Each wall is flat, endless, passes through zero and stands at right angles to its row. A trip goes straight from one point to another. Which walls does it cross, in order?

Walls:
(1): [-12 -66]
(2): [-29 -57]
(3): [14 68]
Trips:
[-69  86] to [90 -3] => none
[67 11] to [ 14 -19] => 1, 3, 2
[-49  16] to [ 4 15] => 2
[3 2] to [ 4 52] => none

Walls:
(1): [ 39  57  -3  56 -26  52   3  30]
(2): [  3  57  19  -8 -11 -27 -58  13]
(3): [  8 -32  -5  59  13  21   6  50]
Trips:
[-55 -28  76   0  17 -69  25 -14] to [  2  85  12 -50 -38 -89 -21  17] => 2
[ 44  -6  62   0  20  27 -37 -39] to [ 16 -27 -10   0 -12  -3   6 -29] => 1, 2
[-50 -31  25  27  25 -22 -34   4] to [ 19  39 -34  12 -38  11 -25  19] => 1
[ 32 -44  27 -34 -36 -95  41 -19] to [-10   3  82  12 -63 -17 -27 -48] => 2
[ 24  37  17 -46 -27  -6  48  59] to [-17 -30  17  55  58 -17 -17  -9] => 3, 2, 1
[-55   3  37  18  36  43 -15 -41] to [-84  33  15 -35   3 -28  33 -20] => 2

Walls:
(1): [ 36  -3 -12  44  45 -14  38  45 -23 -38   3 -21]
(2): [ 19  -3  10  22  23 -53  95  52 -58  64  38 -21]
(3): [ 19  17  24  18  -6  21 -28  -3  21  19 -18  -9]
(4): [  4  28 -19  13   7 -31 -14   8  -8  -1  19   1]
(5): [ -1   5   7 -20  32  -5  -5  -7   4  -7  14  -4]
Trips:
[-51   0  10  39  14  23 -48 -25 -32 -38 -33  -8] to [ 47 -21  11 -24  25   4 -36 -28 -20  18  18   9] => 5
[-20  -6  12  18   9   4  -8 -43  -9 -15 -71   0] to [ 23 -36  -2   9  -1 -62  -1  -8 -40 -12 -24 -22] => 1, 3, 2, 4
[ 11  -5  34  19   5   1 -30 -67  51  40 -28  17] to [ -3  82 -14 -20  44  23 -19  31  72  56  15  -8] => 4
[ -8  -9  23 -71  25 -11 -21 -34  44  62 -17  36] to [-44  38  32 -15  17  55 -22   2 -26 -30  25 -34] => none
[ 19 -44 -51  12 -33  13  42 -27  -3 -53  27 -18] to [ -5 -17  22  26  -4  18  35   3 -35  31 -23  -5] => 2, 3
[  9   4 -20  -9 -32  33  23  37 -45 -49 -26  32] to [-43 -48 -20 -15  -4 -37  24  16   4 -20 -19   8] => 2
[ -8   5 -20 -26   6  25  12  33  36  27   5 -18] to [-21  15 -37 -19 -23   9 -61 -31  44 -44 -36 -68] => 2
[ 17   2  29 -11  26  43 -22 -19  29  59  -6 -22] to [-51 -23 -36  73   0  73 -72  26   9   9 -36  -3] => 5

Walls:
(1): [  5 -13 -22  50 -19   6   3  25 -24  -3 -15 -33  -4  19  18  14   6   3
  21   3]
(2): [  1  19 -27  23  27  13 -20  16   9  19  20 -22  -8   1 -72  -3  -8   7
  37  13]
(3): [-11 -21   8 -21  43  28 -95 -11 -34 -15 -30  -1  52 -14  -2 -26  -9 -33
 -38  -9]
(4): [ 60  14   7  24 -27  -6 -27 -52  10 -30  16 -38  -9 -22 -23  17   9   5
 -16  22]
(5): [-13 -32 -22 -27   8 -28   5   5  64 -23  36 -20  -5 -12  -5  25 -22 -18
 -11 -16]
(6): [-31  18  15  -3  57  67  35  47 -22  63  -4  16  21 -50  17  14  -4  -1
 -15 -43]
(7): [ -9 -35   7 -11 -34 -27   4 -11  -8  24 -15  -5  20  43 -14 -22 -23  46
  38 -44]
Trips:
[  4  22  44  31  -2  11 -13   6  19 -32  -4  -1  10  12 -40  22 -16  37
 -31  37] to [-20  -6 -21  23 -15 -29 -13  38  21  15  -6 -28   5  51   2 -51 -10  50
 -45 -31] => 1, 7, 3, 5, 4
[ -9  -6  29 -20 -14  10 -22  -8   7 -58  -7  37  -9  19  46 -27  20  -3
  20 -29] to [ 19  40 -16  -4 -37 -44 -15  30  32  22  -1 -21  -7   1  10   4 -14   3
  31  30] => 3, 5, 1, 4, 2
[  5 -25  -1 -37  -5 -11  31 -18   8  10   9 -43   1   4  24  -5  -8  -3
  34 -51] to [ 16  -1  -5 -52   2 -31 -37  -5  19 -36   4  -5  -1  -9   9  -2   0 -19
  44  -9] => 6, 1, 4, 3

Walls:
(1): [-46   0 -41  16 -39  -8  16  40  -8  55  19   3  38 -30  25  17  23  -1
 -20  29 -52  17 -21  39  -5  41 -19  71   7 -25 -24  13 -59  69  16 -23
  10  22 -16 -11  -3  -1  19   6 -42  -8 -37 -55]
(2): [ -3  17  -3   2  69  26 -32 -40 -13  38 -39  25  47 -49 -39  24  45   8
 -26  29 -24 -15  36 -32  19 -26 -10   2 -56 -32  17 -10  21 -11 -34 -46
 -22 -46  10  42  -2  58 -38   9 -40  49  25  87]
(3): [ -4  36 -59 -14  -8  16  17  26  37  26  14  49  18  -9  35 -35  21  17
  -6 -28   4 -15  38 -32 -25 -59   8  11 -19  30 -13 -19   8  16   4 -50
 -11  41  10 -19  19 -34  44  25 -35 -58 -31 -73]
(4): [ 21 -23  -6 -35   9  33  16 -18  -6  -9  21   5  20  30 -37 -18   8   5
   3  23  39 -18 -56 -25 -28   2  22 -26   9  -2 -25 -14 -44  -7  46   3
  61  20  18  70  19 -30 -15   0   3  38  -1 -42]
(5): [ 31  -8  31 -25  -2 -29  21  33  -5 -34  13 -34  -1  11 -22 -50  19  38
 -21  -9  47  17  20 -10  14 -37 -22 -20  10 -33  33 -29 -21 -15   2 -23
  -7  20 -17  10  20 -25 -18  29   3   8  57   0]
(6): [ 21 -27 -21 -16   0  49  12 -37  56 -46  20  36  28  43 -19  -4   4 -16
  -6  18   4 -25  15 -57 -13  66  -2  -1   0  29   6  39  -6 -41  41  21
  14  -1  26  43 -12 -25   3   0  -5  16   8  63]
(7): [ 28  23  -7 -57 -17 -37  -3 -51  14   5  -9  14 -31 -64  -9  61 -31   3
  -7  45  -9  75 -31   5  16  17   4 -14  15 -26  48  40 -45  11  51  33
   7  26  45  14 -74 -93   4 -15 -14  12  -2  10]
Trips:
[ -2 -16 -17 -20 -27 -42  51  -1 -26  20 -12  21  13 -42  18 -11 -59 -26
  41  22   3  47  16   1 -22  -6 -18 -27 -12 -41  34 -27 -66  13  -8 -63
 -22  20 -16  27  -4  20  43  16 -65  28  14 -31] to [-87 -27   9  30   4 -47   1  16  20 -56  26   7  53   0  20 -36 -39  20
 -10 -12 -24  33 -40  51 -10 -18  -1 -16   6  23  63 -27   6 -14  -3 -21
   8  28  37  20 -19  -3  31 -13   8  -3   4 -28] => 2, 4
[-28 -72   3  74   5 -31 -15   7  -1  46  -8  28 -17  -7  -6 -13  38 -11
 -42 -31  -5 -72 -11 -37 -60 -12 -35  39  -6  -1  -3  14 -45 -71 -69   3
  -6  43 -13  26 -55 -20  -4 -38 -29 -22   5  32] to [-31 -40 -21  52 -20   2  36  16  45 -20  35  39 -46  39  -3  32   0 -43
  23  14 -54   4 -21   3   6 -40   3   4   8 -13  10   3  20   4  30 -28
 -10   3  -9  11  39 -45 -21   6  34 -57   4 -40] => 2, 4
[-11  56  -1  16  25 -20  24 -15  13 -55  42 -28  -1 -19 -32 -88  -7  -9
 -17   9  27  -8  19  34   7  40 -14   7 -22 -10  15  34  -1 -23 -21  20
  20  42 -17 -20 -27   7 -32   9  -2  36   9 -26] to [ 50 -60 -24  34 -26 -45   4  24  -2  -7  12  12 -37   8  -5  25  -8  14
  -1 -49  -5   1 -21   8 -20 -17  18 -15  48  -9   8  -4  34 -20 -30  -3
  23 -31 -43 -43 -15 -38  21   2 -22   4 -28   8] => 4, 6
[ 39  -2  59   1   5 -41  -5 -22 -14 -60 -14 -24 -29  -1  41 -35  25  34
  -7 -21  10  14  -5  -8 -26 -48  50  35  41 -25   8   3  52   2  43   5
 -29  26  13 -16  20 -11 -16  -1 -41 -42   3  39] to [ 25 -23   5  38  11 -31  27 -58  37 -11  16  -6  17 -37  -6 -55   3 -95
  21  27  25  27  16  -2 -19  56 -23  22  29 -63 -28 -32  15 -10  16 -42
  -3 -37  26  25  -1 -47  -9 -13   7  11  13  -9] => 3, 6, 4, 2, 1
[  0   4 -20  -8 -11  14  28 -44  84   5 -10  -9 -40 -21  61  17   2  82
   8  27  -5  -6 -23  19  33   5  58  36  35  12 -28 -23 -31   2  19   7
 -32  29  14  32 -14  29 -20  39   6 -43 -60  45] to [-44 -16 -25  19 -39 -26  -1   0   6 -35 -14   0 -32  21  12  29 -66   4
   3 -22 -11 -42  -7  32  33   2 -15  12  -3   4   5 -26  21  27  14 -15
 -16 -56 -15 -26 -15  35  -7 -10  -6 -12 -66  52] => 3, 6, 7
[  4 -39  -8   0  35 -20   8  -1  -7 -25 -26 -21  22  59  58   0 -24   2
  -4  39 -16  20 -10  -2 -54 -10 -15  50 -23 -80  12  38  19 -19 -67  60
 -27 -39  45   4  27  35  57  17  21 -33 -29  20] to [ 14  74  -7  50  26 -21 -71 -30   5   8 -14 -15 -18 -52 -18   0  40  -6
  -4  10  -8 -53  19  15  43   4  30 -26   0  -6 -10   9  25  -6  20 -47
  20   9 -35  -5   5  -7  14 -18  32 -58 -28  24] => 6, 3
[ 29   3 -49 -34  -2 -15  -3  25  44  41  -1  17 -24  19 -38  20  17 -66
  10  26   0   1  -9 -27  -8  42  -3  15  23 -31  13   0   3  17   2  34
  27 -32 -41 -27  -9  13 -11  10  16  -6  -5  54] to [ 50 -50 -17 -31 -18 -15  -5  32 -16 -13   1 -27 -27   4   2  10 -11 -11
  43   0 -10  20   2  32  28  -6  53 -48 -29  39  29 -17  -5  10  60 -26
  -6  35 -18 -22 -11 -13  17 -39  15  -9 -72  20] => 2, 1, 4, 6, 3

Walls:
(1): [ -4  16   7  21 -46   6 -29   2  -5  25 -27 -15 -30 -32   8  -5  28  -1
  37  10  17   6  -7 -54  11 -33 -34  -6  18 -13  19  32 -35   0  -9 -12
 -17   9 -17  -7 -29 -14 -39  17  -5  -9 -24 -15]
(2): [ 12  32  44  23   5 -20  22 -40  27   5   8  13 -18  35  17 -10 -10  34
  -4  10  21 -17  34  19 -39   6  -5  16 -20  -7 -37 -14  19  -9  -2  -2
   1  15   1 -31 -20  28  35  -3  40 -33  30  38]
(3): [ 55   3  14  28  -3  12  -6 -32   8  -1  16 -43 -11 -14   1  -4 -29 -19
  -8  64  10  -5 -30  -1 -34  10  14 -10  46  17  46  -9 -19  -9 -32  -8
 -18   2  22  21 -23 -24  26  -6  17  -9  -8 -27]
(4): [  0  17 -23 -31 -38  -7 -12  -2   1   8 -24  15  15  -2 -53 -25 -14 -34
  -4  -8 -17  21 -14 -13 -15  27 -22  22  25 -10 -31   1   0 -30 -10  12
  20  -4  19  -6 -20  -5 -34   8  -4 -29   9  26]
(5): [-40 -14 -40  23 -10  -2  -4   2  30  19  19  16 -22  22   0 -22  -3 -11
   6 -18  15   2  17 -19   2  19  31  21  35  -3 -12 -10   8   1 -10 -17
 -13 -17 -14  -6 -10 -23  12  10  45 -43 -13 -18]
(6): [-30  11 -28  19  46  -3  14  -3  -6   8 -28  16 -18  13  14  10   5  -3
  27  15 -30  -2   5   1 -56 -29 -29 -12   8  -8 -14  -5 -31 -13 -25  -6
 -13  36   6  16  23 -14  14   6 -31  13   9 -29]
(7): [ -1   6  -4  45  12  14  25  -9  57  31  28 -10  -9 -14 -19  12   4 -29
  59 -26 -23   0  15 -17  12  22   4  -5  21  29  20  -9 -18 -23 -27  20
 -14 -14 -16  19  48  18  44  33 -18  -8 -29 -24]
(8): [ -6  10  -4 -35 -41   7 -16 -22  16 -33 -11   7 -17 -11  -1  -9 -38   7
  15   6  -9  -1  14  -6   1   7   4  11 -31 -31 -23 -15   2 -17 -26 -12
 -22  41 -31 -34 -37 -47   6  -7 -29   5 -30 -11]
Trips:
[  8 -23  31   6   7  -1  42   9  15  20   7  14  18  14 -33  24   4   1
  26  -5  14  -4  13 -24 -12  40  12  14  -1  60  -1  24   9  27  16   7
 -23 -53 -28 -29 -29   4  16 -13 -17 -14  19   0] to [-22   9   9 -18  38 -20  14  -4  -8  -1   2  -2  30 -18  17 -11  22  42
   9   9  -4 -36   6 -46  -6  39  32  32  -2  15  21 -22  21   5  19 -40
   4  -7  -9 -34  16  21  -9   5   5 -47 -10   9] => 7
[  8  32  39  -2  13  -1 -27 -41  21 -28  14  53  20   4   8 -36 -15  -3
  14 -45  36  24 -14  19  31  16  -9  45 -30  13  43 -33  25   3 -27  34
   5 -15  21  12   8  -6  39   2 -28 -25  44   6] to [-17  -5  12  11  23 -22  32  12   5 -12  19  -2 -14  -2 -19 -21  18  10
  16   8  11  13   5 -26  -7 -62  35 -30  25 -42  14  -2 -25 -11 -16   1
  22   7 -21  16 -21  -3  45 -40   1  10 -12  35] => 4, 3, 5, 6, 8, 1
[ 19  31  -7  24  30 -29  -5  -9  14 -49 -11 -34  -1 -23  -4 -23  10  30
   5 -17 -20 -13  -8  -3 -22  26   0 -22   3   8  20 -17  -6   4 -22   0
  -5  -4 -22 -14   0  15  12   0 -10 -10   2  11] to [ 16 -13   4  38   0  -8 -19  -5 -24  18  18  23  55 -22  14   0  -7 -54
 -16 -30 -10 -20 -22  10  22 -28 -31 -11  25  16 -29   3  12  -4  -6  14
   5   9 -15 -14  -8  38 -19 -42  34 -10  29 -18] => 8, 6, 4, 7, 3, 2
[ -2  -3 -28 -16 -24   1  52 -17  -9 -33 -26  40  31 -17   9   2 -37  -7
 -16 -39   0 -24 -28  61  27  -4 -33  -3 -27  28 -17  11   1  -4   5  16
  21  89  -3  -4 -14 -31 -32  -9 -24   3  12  -3] to [-19 -24 -54  10   8  26   8   4  20 -52  39  -4   7  17  25   3  19 -17
   3 -78   9  -5 -49  11   1  -2  14  13  -1 -13  12 -14  15  31  45 -37
  45 -52 -47  -1  37 -12  -8   9  45  -2 -25  20] => 6, 5, 4, 8, 7
[-27  39  19 -12  11   7   3   3  15 -10  18  -9  11 -11  24  13 -20 -10
 -10  -7 -11  -5  24  14  -9  -5 -12  29  17  10 -23   6  35  16  14  -6
  16  -5  13  58 -13 -18 -21  11  -9  32  28  30] to [ -4  10  21  20 -12 -14  -2 -18   7  -6  13   9 -20  -6  -1  26  -1 -16
   7 -10  36 -19 -17  50  11 -15  47 -11 -17 -69 -26 -22  33  25  -6  45
   2 -22   8  -9 -37  12 -15   7  35 -10 -19 -19] => 6, 4, 5, 8
